Rows are points. Two turns around zero, p and q, are shown by what they do to some points. Where does a point land after both, in the order given? Backwards means that the second turn is done in reverse. Each puzzle has new turns, and all numbers are rounded.
In the rows, 128 means zero.

Turn p:
[193 140] -> [189 154]
[119 124] -> [120 122]
[100 108] -> [105 102]
[100 140] -> [ 98 133]
Turn q:
[103  94] -> [121  86]
[131 161] -> [115 159]
[157 156] -> [141 166]
[93 89] -> [115  77]
[156 139] -> [148 151]
Where do these land?
p, then q: [169 173] -> [130 189]
p, then q: [93 95] -> [123  80]
q, then p: [113 129] -> [116 119]
p, then q: [137 114] -> [144 123]

Turn p:
[145 168 136 128] -> [132 125 139 171]
[ 99 112 140 180] -> [ 76 101 127 107]
[105 120  93 110] -> [134 148  89 115]
[127  95 114 165] -> [116  92 115  96]
[119  93 136  95] -> [142 157 136  91]
[172 180 149  91] -> [166 145 162 187]
Turn q:
[168 113 101 101] -> [111  76 110 127]
[131  61  85  81] -> [ 68  67 162 138]
[134 147 153 139] -> [158 140 120 127]
[114 175 179 131] -> [184 161 132 101]
[ 93 158 122 140] -> [121 170 127 106]
[132 113 110 138] -> [109 124 122 144]
[124 128 146 166] -> [144 156 123 155]
Where do these land?
p, then q: [ 72 154 144 151] -> [105 185 150 109]
q, then p backwards: [156 154 106 109] -> [119 102  95 150]
p, then q: [152  96 157  81] -> [184  99 116 106]
q, then p: [111 136  85 154] -> [100 147  91 147]
p, then q: [149  99 148 145] -> [145 103 160 134]

Turn p:
[ 31 158 114 125 108 129 115 119 147] -> [ 57 151  79 105 130 149 131 169  98]
[156 123 115 119 172 129 145 144 141] -> [150 133 145 142 168 113 143 125 153]
[123 156 121 150 137 123 117  65 142] -> [109 140 101 103 134  81 114 101 101]
[152 106 117 122 160 125 129 130 111] -> [163 112 136 136 156 126 135 118 129]
[149 124 136 133 129 152  92 104 146] -> [125 132 141  94 133 129 110  87 130]
[153 114 149 128 117 152 150 127 126] -> [124 116 153 153 114 130 123 102 140]
[119 150 122 113 112 126 124 157 137] -> [121 153 133 122 115 142 145 151 138]
[127 114 125 142 112 119 102 154 129] -> [143 124 119 109 115 152 115 141 146]
[141 122 113 143 131 126 153 143 103] -> [153 122 113 161 123 128 137 127 137]
[122 114 124 111 108 114 136 142 151] -> [113 112 137 118 119 131 144 150 149]
[141 125 116 116 123 119 127 129  92] -> [158 119 127 135 117 135 147 126 109]
[121 131 183 134 127 121 146 122 110] -> [120 122 151 158 112 119  92 140 105]
Turn q:
[139 105 164 107 141 114 124 176 108] -> [134 124 177 127 143  92 107 157 114]
[114 141 132 101 108 118 185 105 160] -> [102 143 153  87 113 154 164  95 130]
[128 125 113 152 108 134 115 132 143] -> [130 107 117 143 112 140 120 124 148]
[124 124 139 105 144 139  98 167 122] -> [132 140 141 124 137 112  85 159 131]
[156 110 109 130 152 130 149 118 134] -> [150 114 116 104 142 113 154 125 138]
[117 133 108 129 129 114 106 125 120] -> [121 133 106 138 116 113 114 121 125]
[133 130 125 142 112 130 107  82 135] -> [133 111  95 136 121 156 128 108 106]
[119 137 111 137 104 157 107 119 103] -> [134 138 100 152 103 148 126 152 124]
[123 120 182 138 186 132 118 156 131] -> [120 126 154 135 202 114 103 146 128]
[143 160 119 143 118 125 132 112 130] -> [145 140 119 144 122 143 140 101 132]
[113 123 107 125 107 114 167 117 121] -> [107 131 130 120  99 123 168 120 130]
Where do these land?
q, then p: [113 133 110 111 158  96 143 136 120] -> [123 132 122 118 130  96 139 164 106]
q, then p: [131 156 151 134  96 105 144 149 120] -> [112 133 133 140  98 113  85 119 116]
p, then q: [138 114 140 104 151 142 115 131 108] -> [146 128 130 131 161 135 136 147 108]
p, then q: [138 100 106 139  96 154 106 138 158] -> [117 121 114  77 116 167 122 127 134]
q, then p: [120 106 131 113 141 106 163 125 101] -> [129 117 133 159 123 114 136 169 110]
p, then q: [111 145 123 149 121 149 105 141 123] -> [138 155 104 130 115 148 117 132 140]
p, then q: [ 99 147 110 142 100 155 148 145 155] -> [ 91 144 114 130 110 154 129 118 169]
p, then q: [138 157  98 149 127 117 120  90 117] -> [139 147 108 124  97 102 149  99 112]
p, then q backwards: [108 101 139 112 145 127 110  96 148] -> [116  94 157 118 150 116 125 118 153]
p, then q: [162 145 149 103 130 108 150 130 107] -> [142 114 169 159 134 125 143 114 109]
p, then q: [150 102 151 151 142 151 105 127 152] -> [131 114 106 107 150 148  91 118 105]

Turn p:
[ 97 118 145 171 103  83  92 146  74 159 130 174] -> [127 127  67 135 105 131 134  59  73 122  93 138]
[ 88 123  96 154 128 118 142 100 159 106 109 144] -> [ 97  88 157 116 108 106 126 116 115 117 134  89]
[116 109 148  75 165 129  94 106 103  85 170 108] -> [124 162 135  83  85 152 103 184 122 151 104 158]
[147 140 103 165 120 157 160  91 157 149 101  69] -> [112 140 145 150 172 101 113 142 132 121 196  80]
[162  87 142 127  97 134 165 137  79 160  97 171] -> [161 115  64 111 158 136 197 116 122 123 134 119]
[100 163  85 113 171 158 165 171  84 142  82  98] -> [124 164 174 121 180 171 149  93 142 179 114  78]
[147 153 158 129 147 147 113 119 162 136 107 110] -> [123 148 134 136 152 122  97 141 162  91 127 124]
[144 165  90  83 129 165 136 106  95 136 152 161] -> [134 155 135  92 131  85 161 120 165 182 123 148]
[152 133 151 106 122  86 106 151 130  91 171 142] -> [150 115 136 136 108 130 121 150 110 124  95 197]
[112  92 162 103  99 135 158 142 161 147 144 127] -> [152  82 101 127 114 162 116 136 159 127 159 133]
[171 128  87 137 134 128  82 176 166 143 166 147] -> [108 137 137 207 100 113 158 129 155 129 114 171]
[ 86 115 149 142 120  84  79  94 144  99  94  77] -> [119 121 125 134 108 127  52 158  77 105 103  83]
[100 147 164 152  85 149 144 130 138  90 113 138] -> [180 111 149 106 114 120 109  99 122  89 143 111]
[127 154  91 165 178 143 127 138 129 114 126 108] -> [ 88 165 183 142 138 132 137 115 120 125 133 118]
[172  95 148 100 120 105 158 113 138 165 158 147] -> [122  93  76 123 147 129 147 158 144 135 150 174]
Turn q:
[162 124 113 118  73 161 138 142 148 160 105  99] -> [116 142 110 126 147 127 194  96 111 128  87 110]
[121 120 145 130 156  73 101 180  98 106 108 143] -> [170  81 127 106  82 114  94 117 164 111 135 124]
[180  93 134 140  92 145 138  72 159 139 114 182] -> [101 172 116 100 157 180 119  99 132 178  84 154]
[102 175 120 150 104 124 169 120 118  83 193 151] -> [104 179 200 142 108 127 118 119 122 106 180 145]
[119 149 143 140 135 129 158 162 136 193 160 111] -> [ 91 114 150 152 144  66 143 121 144 145 128  96]
[120 106  84  75 170 190 127 143 126 104  96 142] -> [157 131 109 150 112 163 169 206 153 117  96 144]
[136 106 150  81 136 115 104 134 116 120 125  77] -> [151  84  86 146 141 149 142 118 132 112 155 107]
[150 167 129 136 188 140  98 107 129 121 144 161] -> [123 134 128 147  82 141  90 166 114 178 137 121]
[ 96 130 197  98  88 130 105 112 125 129 101  73] -> [131  79 124 109 180 161 134 112  92  90 143  74]
[116 122  81 138 121 160 126 150 110 152 158 136] -> [138 131 158 161 126  98 162 137 123 140 111 163]
[128 133 121 110 126 131 104 116 175 143 136 123] -> [ 94 111 109 115 129 135 151 140 109 149 138 136]
[108 124 132 218 162 117 165 139 125 109 140 133] -> [104 154 146 145 113  78  56 127 135  92 111 148]
[125 115 117 130 114  49 131  87  98 105  83 132] -> [184 151 100  65 143 127  91 104 133 117 159 141]
Where do these land?
q, then p backwards: [101 186 173 179  86 111  64 100 166 133  86 153] -> [ 44 132 133 142 151  74 151  72  87  70 122 121]
p, then q backwards: [116 153 124 130 134 116  69 112 151 128  56 123] -> [133 135 170 180 152 159 166 151 118 148  89 108]
q, then p backwards: [129 113 125 116 122 130 105 159 130 177 164 179] -> [119 150  75  84 130 116 153 148 145 125 155 154]
q, then p: [ 98 121 173 104 135 121 143 146 109 152 126 167] -> [118 121 115 146 123 169  99 164 161  95 131 132]
p, then q backwards: [ 79  80 132 147 121 121 134 147 142 161 143 144] -> [170 126 160 108 131 115  91 146 155  97 145 111]
q, then p backwards: [112 121 117 141 134  78 128 126 116 128 140 174] -> [115 167 141 103 120 146 142 109 139 118 171 128]
p, then q backwards: [162 132 113 124 185 165 166 106 137 100 152  92] -> [ 73 156 115  97 120 132 171 100 148 121 157 170]
p, then q: [128 182 128 165  95 111 115 104 139 171  62 127] -> [154 125  59 123 117 105  72 140  94 122 170 146]
q, then p backwards: [154 112 120 133 146 154 129 121  75 103 148  81] -> [152 124 141 159  85 125  97 178 134 146 120 101]
p, then q: [152 127 118 115 141 125 157 182 129 102 156  85] -> [ 99 122 165 165 121 133 105 122 146 150  81 100]
q, then p backwards: [ 91 128 130  93 104 101 119 110 134 155 158 135] -> [141 137 111 128 130 129 199 114 129 129 144 124]
q, then p: [193  92 125 112 127 145 159 113 132  85 126  95] -> [109 147 188 129 124  71 143 109 138 126 160  97]
p, then q: [147 117  84 105 134 186 176 139 106  68 147 109] -> [ 79 127 154 162 142 127 147  94 178 139 136  58]
